Each row of a before or after table is a point. One or more steps were done to the points. Then noise was added and the rows were shuffled. The steps act on columns, c1 being the first. Name the steps. A step turns or swaps two columns, mirrors them in a line or flattens them onto one, adds a multiple of one to another, or multiplies or shifts one. Angles are multiples of 10 degrees, from the lower column toward the higher: turns from -170 to 170, lines from 10 to 170 but not 90. Use the fewest steps. Two steps may share a column if one is a turn and the other turns, adds or multiplies; they go together, in the order done. Otherwise the lowest column goes first.
In the rows, 128 means zero.

Before:
[[ 74 173]
 [129  84]
 [129 190]
 [ 76 100]
 [106 151]
 [ 81 110]
 [101 141]
 [ 75 189]
 [188  85]
 [101 102]
 [104 158]
 [ 71 179]
 [ 70 162]
 [161 147]]
After, 14 rows:
[[187 173]
 [122  61]
 [130 144]
 [156 122]
 [122 156]
 [163  98]
 [134  82]
 [151 156]
 [154 102]
 [121  78]
 [244 165]
 [123  97]
 [205 100]
 [179  61]]
Steps: shift c1 by 50; multiply c2 by -1

Before:
[[143 118  94 120 109 116 124 140]
 [133 117  93 135 114 141 121 153]
 [144 134 105 120 107 102 135 105]
 [128 130 107 111 126 106 131 132]
 [135 123  95 157 121 113 142 133]
 [134 183  92 123 118 139 138 148]
 [130 119 108 120 109 134 124 115]
 [159 119  94 134 151 112 145 135]
 [138 130 143 133 113 107 193 156]
 [121 113  93 121 135 113 145 152]
 [138 122 249 118 115 140 149 147]
 [157 132  90 116 123 158 178 157]
 [157 136  94 124 108 111 127 161]]
After:
[[130 120 127 147 112 137 124  88]
 [138 183 118 160 116 137 134 184]
 [129 128 129 156 123 109 131 144]
 [133 123  90 142 123 108 133 147]
 [145 130 118 151 106 103 131  61]
 [133 125 134 114 115 106 155 213]
 [153 124 107 151 149 112 136 146]
 [141 124 197  24 118 142 140 183]
 [130 117 107 160 112 141 127 202]
 [157 134 116 167 122 157 144 217]
 [158 135 110 161 108 108 126 230]
 [121 115 122 157 130 111 133 199]
 [141 119 120 159 108 116 127 165]]
Steps: mirror c3 and c4 in the line at 150 degrees; multiply c7 by 0.4; multiply c8 by 3

Before (13 x 12):
[[138 138 107 147 120 124 158 163 128 125 123 151]
 [117 107  93 129 106 152 137 151 124 115 118 150]
 [139 117 129   7 112 121 152 138 126 118 127  81]
 [126 128 118 130 118 126 132 143 127 132  45 144]
 [132 129 135 170 106 149 127 132 131 115 130 151]
 [151 131 117 152 124 197 178 111 131 123  61 139]
 [129 108 129 145 156 142 131 144  96 119 116 155]
 [146 112  82 162 113 121 129 130 127 162 133 151]
 [123 140  70 161 109 133 133 149 100 131 123  77]
 [119 114 111 146 104 131 145 155 130 212 124 139]
 [128 104 111 161 113 126 162 143 136 114 111  96]
 [144 119 114 130 146 170 127 148 150 127 131 130]
 [173 102 128 148 105 168 140 159 128 136 129 131]]
After:
[[116 125 111  65  28 119 116 118 119 139 141  54]
 [105 131  91 145 145 195  89 147 130 129  85 146]
 [108 145 137 116 141 168 117 108 110 134 143 134]
 [137 124 121 158 125 128 102  89 118  52 140 145]
 [128 122 107 162 147 127 100 112 106 144 137  76]
 [ 83 118 122 157 127 169 124  96 106 126 133 132]
 [106 112 152 163 144 118  85 117 117  94 157 166]
 [117 130 113 146 138 123  96  92 137 137 150 166]
 [129 112 154 164 140 132  75 104 150 126 158  47]
 [128  92 124 120 161 139 127 114 124 140 118 174]
 [130 127 128 136 122 123 119 111 126 128  52 153]
 [124 131 124 173 150 149 138 125 124 143 127 163]
 [140 113 140 146 114 149  93 107 112 145 142 160]]
Steps: multiply c1 by -1; mirror c2 and c9 in the line at 30 degrees; turn c3 and c7 by 120 degrees; add -0.7 times c7 to c11; turn c4 and c5 by 50 degrees; turn c8 and c10 by 170 degrees; multiply c12 by 1.6

Before:
[[124 105 110 161 166  86 147  87 107 138 146 119 131 136 103 151  95  91
  136  94]
 [131 105 117  95 153  85  95 151 121 132 149 151 132 140  64 110 135 132
  125 141]
 [ 88 100 136 153 175 103  93 148 139 122 136 186 139 172  98 124 102 149
  134 156]
 [148 143 146 130 164 166 123 178 126 120 128  87 159 124 125 119 113 115
  132 150]
 [147 142  97 121 157  96  98 186 205  37 104  85 150 115 101 127 110 151
  131 152]
 [130 133 138 137 180 119  86 186 154 126  31 169 126 111  66 150 123 148
  132 116]
 [134  94 147 155 131 188  84 188 119 121 134 102  94 135 126 130 113 120
   98 119]
 [112 104 138 107  72  90 111 175 161 135  62  92 156 117 136 107 143 119
   46 132]
 [150  95 136 163 148 128 124 137  98 129 143 138 135 113  75 120 209 127
  121 127]
 [145 227 127 154 171 128 233 159  96 133 147 170  90 111 205 108 105  89
  125  74]]
After, 10 rows:
[[155 157 132 169 148 123 145 124 131  83 146 139 133 112  91 130  50 161
  123 119]
 [154 106 142 132 173 167 132 187 179 124 137  85 163 125 128 160 151 144
  133 119]
 [136  23 132 158 174 128  20 158 157 190 142 170  90 111 178  77 134  97
  128 115]
 [130 132 108 160 171  86 104  95 164 107 149 122 132 134 104 100 156 212
  130 149]
 [140 130 101 109 163  99 163 183 248  51 109  77 147 109 179 143 148  73
  132 126]
 [135 144 116  99 156  88 163 149 161  76 143 151 130 139  80 138 130 144
  124 115]
 [129 124 142 145 181 107 170 195 227  77  30 173 126 105  89 112 141  85
  129 155]
 [139 156 151 156 133 188 170 163 122 116 134 102  91 142 125 120 148 175
  104 133]
 [103 152 133 105  73  94 147 113  76 137  55  90 155 125 128 124 123 167
   42 112]
 [ 95 165 139 155 177 100 159 149 205 100 142 188 136 180 107 158 158 119
  135 130]]
Steps: turn c2 and c18 by -150 degrees; multiply c18 by 2; add 1.5 times c5 to c9; turn c7 and c17 by -170 degrees; add 0.7 times c19 to c8; turn c10 and c15 by -50 degrees; swap c16 and c20

Before (12 x 64):
[[122 128 141 123 131 125 124 139 122 140 138 144 115 140 121 105 110 155
  106 143 149 134  99 119 127 123 140 146 129 130 116 124 130 121 122 128
  131 120 153 122 133 117 133 134 147 137 134 121 126 131 135 139 136 129
  136 129 124 150 130 154 131 116 110 150]
 [142 119 116 118 143 130 101 136 108 129 150 150 108  89 108 120 147 118
  124 138 139 114 129 139 119 124 123 108 123 101 111 106 129 133 139 147
  141 136 148 158 128 148 102 108 111 108 113 124 162 123 139  96 122 130
  124 131 117 121 151 138 141 119 123 155]
 [108 119 107 138 115 140 117 123 105 124 122 131 118 139 145 141 154 124
  115 113 123 104 145 107 132 148 142 125 156 116 127 135 158 118  99 107
  131 125 121 127 149 125 146 109 117 147 139 143 122 123 117 138 116 139
  103 111 111 122 120 152 116 147 115 126]
 [122 125 117 161 147 156 106 124 100 113  98 132 157 130 101 127 115 155
  133 101 128 129 144 103 135 127 111 108 132 104 115 123 142 145 101 111
  126 121 108 164 148 115 130 138 108 126 143 135 153 121  94 108 161  97
   88 150 117 127 139 127 140 131 106 125]
 [125 122 139 138 107 125 142 111 126 126 123 130 140 123 111 136 134 117
  156  93 132 133 124 126 126 114 101 152 160 140 116 113 109 118 141 131
  133 159 113 123 111 160 135 149 146 142 126 102 121 158 128 145 112 150
  102 159 103 114 157 121 108 124 122 115]
 [139 153 124 112 144 121 134 141 115 140 143 140 123 117 135 110 132 121
  147 124 109 129 101 134 152 120 140 143 161 135 138 107 133 134 134 125
  141 136 108 149 122 160 142 138 137 105 140 122 135 142 108 123 157 144
  104 117 121 151 109 138 122 125 138 132]
 [138 137 129 125 131 110 119 138 147 136 123 117 107 138 128 142 150 121
  116 139 128 136  95 117 119 154 129 121 123 134 106 148 132 125  96 131
   93 112 159 128 107 129 149 108 125 115 116 133 158 142 121 131 154 148
  113 129 133 138 145 133 139 113 118 110]
 [125 117 150 133 133 112 126 121 116 154 147 118 124 120 134 111 118 117
  110 134 105 104 121  89 131 125 107 135 128 137 113 115 116 157 100 122
  113 149 132 114 104 122 110 109 139 145 154 123 145 119 110 138 135 122
  138 139 144 141 134 126 104 104 114 150]
 [128 143 129 114 125 122 127 154 129 119 144 108 129 129 129 136 120 151
  105  95 143 130 111 117 159 155 139 144 124 153 125 141 134 121 123 109
  100 114 114 146 124 153 101 151 139 148 121  95 153 151 129 124 152 145
  114 159 127 106 139 151 123 138 134 134]
 [103 129 101 142 141 129 125 118 147 160 116  97 145 100 117 139 148 130
  101 107 123 128 126 121 141 138 133 108 124 118 144 141 110 114 114 123
  126 126 148 122 122 131 142 136 137 125 161 142 118 155 124 111 142 145
  137 117 148 103 110 133 130 101 118 114]
 [100 140 122 125 129 117 142 146 143 138 141 108 140  94 125 123 121 113
  152 125  97 107 142 141 121 146 126 111 128 114 134 112 118 135 137 132
  105 135 140 132 113 141 128 137 106 133 114  93 151 130 140  98 132 137
  123 148 150 148 117 138 136 154 134 132]
 [139 120 135 108 125 128 147 113 115 128 119 103 118 130 140 108 113 125
  130 138 104  98 122  99 157 129 119 162 133 154 137 136 123 121 131 155
  109 153 142 158 124 153 114 113 124 150 120 114 134 125 122 112 147 144
  129 144 146 104 111 123 129 150 143 126]]
After (12 x 64):
[[139 138 130 122 130 112 115 138 146 135 100 118 107 136 127 141 150 120
  113 141 129 136  93 114 121 154 126 121 121 134 143 190 131 126 108 132
   94 111 156 130 108 144 148 108 125 117 118 132 156 139 119 134 148 148
   84 130 135 136 145 129 139 112 117  94]
 [127 122 139 136 104 125 138 112 125 123 118 131 145 120 112 136 134 115
  156  94 131 131 122 125 125 116  98 151 155 140 137 152 106 117 115 130
  134 157 111 121 112 179 138 149 146 139 126 102 123 157 129 148  62 153
   50 160 104 116 156 122 108 122 125 141]
 [122 127 120 159 147 153 108 122 101 115 122 133 157 128 103 129 117 153
  133 101 131 129 145 103 137 127 112 111 132 106 160 158 142 148 124 110
  125 123 106 166 147 125 130 136 109 125 142 133 154 124  92 106 174 100
   10 154 117 126 139 131 138 132 105 101]
 [143 121 115 117 143 129 103 138 106 134  99 149 110  86 108 125 145 115
  120 135 141 112 127 141 120 120 127 105 122  99 112 148 128 137 155 147
  138 134 145 161 131 163 106 107 109 105 113 126 162 121 138  93  91 131
  115 128 120 123 150 136 140 118 127 135]
 [100 139 123 127 131 118 143 144 144 137 130 104 140  91 126 123 118 111
  148 125  95 107 142 141 119 145 128 112 128 114 115 152 116 135 130 131
  106 135 144 132 110 154 129 138 103 133 114  92 152 128 138  99 113 136
  113 150 150 148 116 137 137 155 136 134]
 [141 122 137 112 125 127 146 113 113 125 142 106 119 127 141 108 112 123
  128 140 105 100 123  94 159 127 118 161 135 157 133 178 123 121 123 155
  112 151 143 156 123 187 113 114 122 153 121 115 134 124 121 113 103 144
  131 147 150 106 108 126 127 152 140 131]
 [122 124 141 130 133 125 123 140 125 138 109 140 116 140 120 102 111 154
  105 140 147 136  99 117 129 123 139 148 130 129 124 163 130 122 150 127
  131 121 153 120 131 111 132 135 146 137 134 119 128 135 136 138 149 131
  151 127 122 150 129 157 132 120 112 121]
 [138 156 124 111 144 121 134 140 117 139 137 139 120 119 136 114 129 123
  145 124 106 126 104 135 153 118 143 139 161 136 107 147 130 134 132 128
  141 138 108 149 125 209 141 134 140 105 141 121 133 142 111 122 100 144
   59 119 125 147 108 139 122 124 137 133]
 [128 141 127 113 123 125 125 152 129 118 119 110 128 128 131 136 117 149
  110  97 144 130 112 114 160 154 141 145 124 152 115 181 132 119 136 108
   99 113 116 148 124 191 105 152 141 145 120  96 151 154 129 125 104 145
   84 159 128 107 139 151 120 143 138 121]
 [108 120 108 136 113 140 120 122 104 127 130 127 118 140 147 138 155 125
  112 114 122 105 147 107 131 148 143 125 158 118 131 178 158 116 128 109
  131 125 124 128 150 114 146 108 118 146 138 142 121 123 113 136 125 139
   50 111 110 123 120 149 116 150 117  98]
 [102 128 105 144 143 129 128 119 147 161 153  99 144  97 115 141 149 129
  102 109 124 130 121 120 141 137 132 109 123 116 129 180 111 113 113 124
  127 122 146 124 120 143 142 138 140 127 161 140 120 154 122 111 135 144
  156 116 147 102 109 135 131 103 118 112]
 [120 118 150 132 136 111 128 119 116 158 103 115 127 122 134 113 120 114
  112 136 104 106 119  87 132 126 106 134 125 134 118 154 112 157 156 120
  116 149 131 113 104 123 110 106 137 147 152 123 145 120 108 134 142 120
  158 138 143 140 136 129 104 103 112  98]]
Steps: multiply c31 by 1.3; turn c11 and c31 by -110 degrees; shift c32 by 40; swap c35 and c64; multiply c42 by 2.5; turn c42 and c53 by -40 degrees; multiply c55 by 3
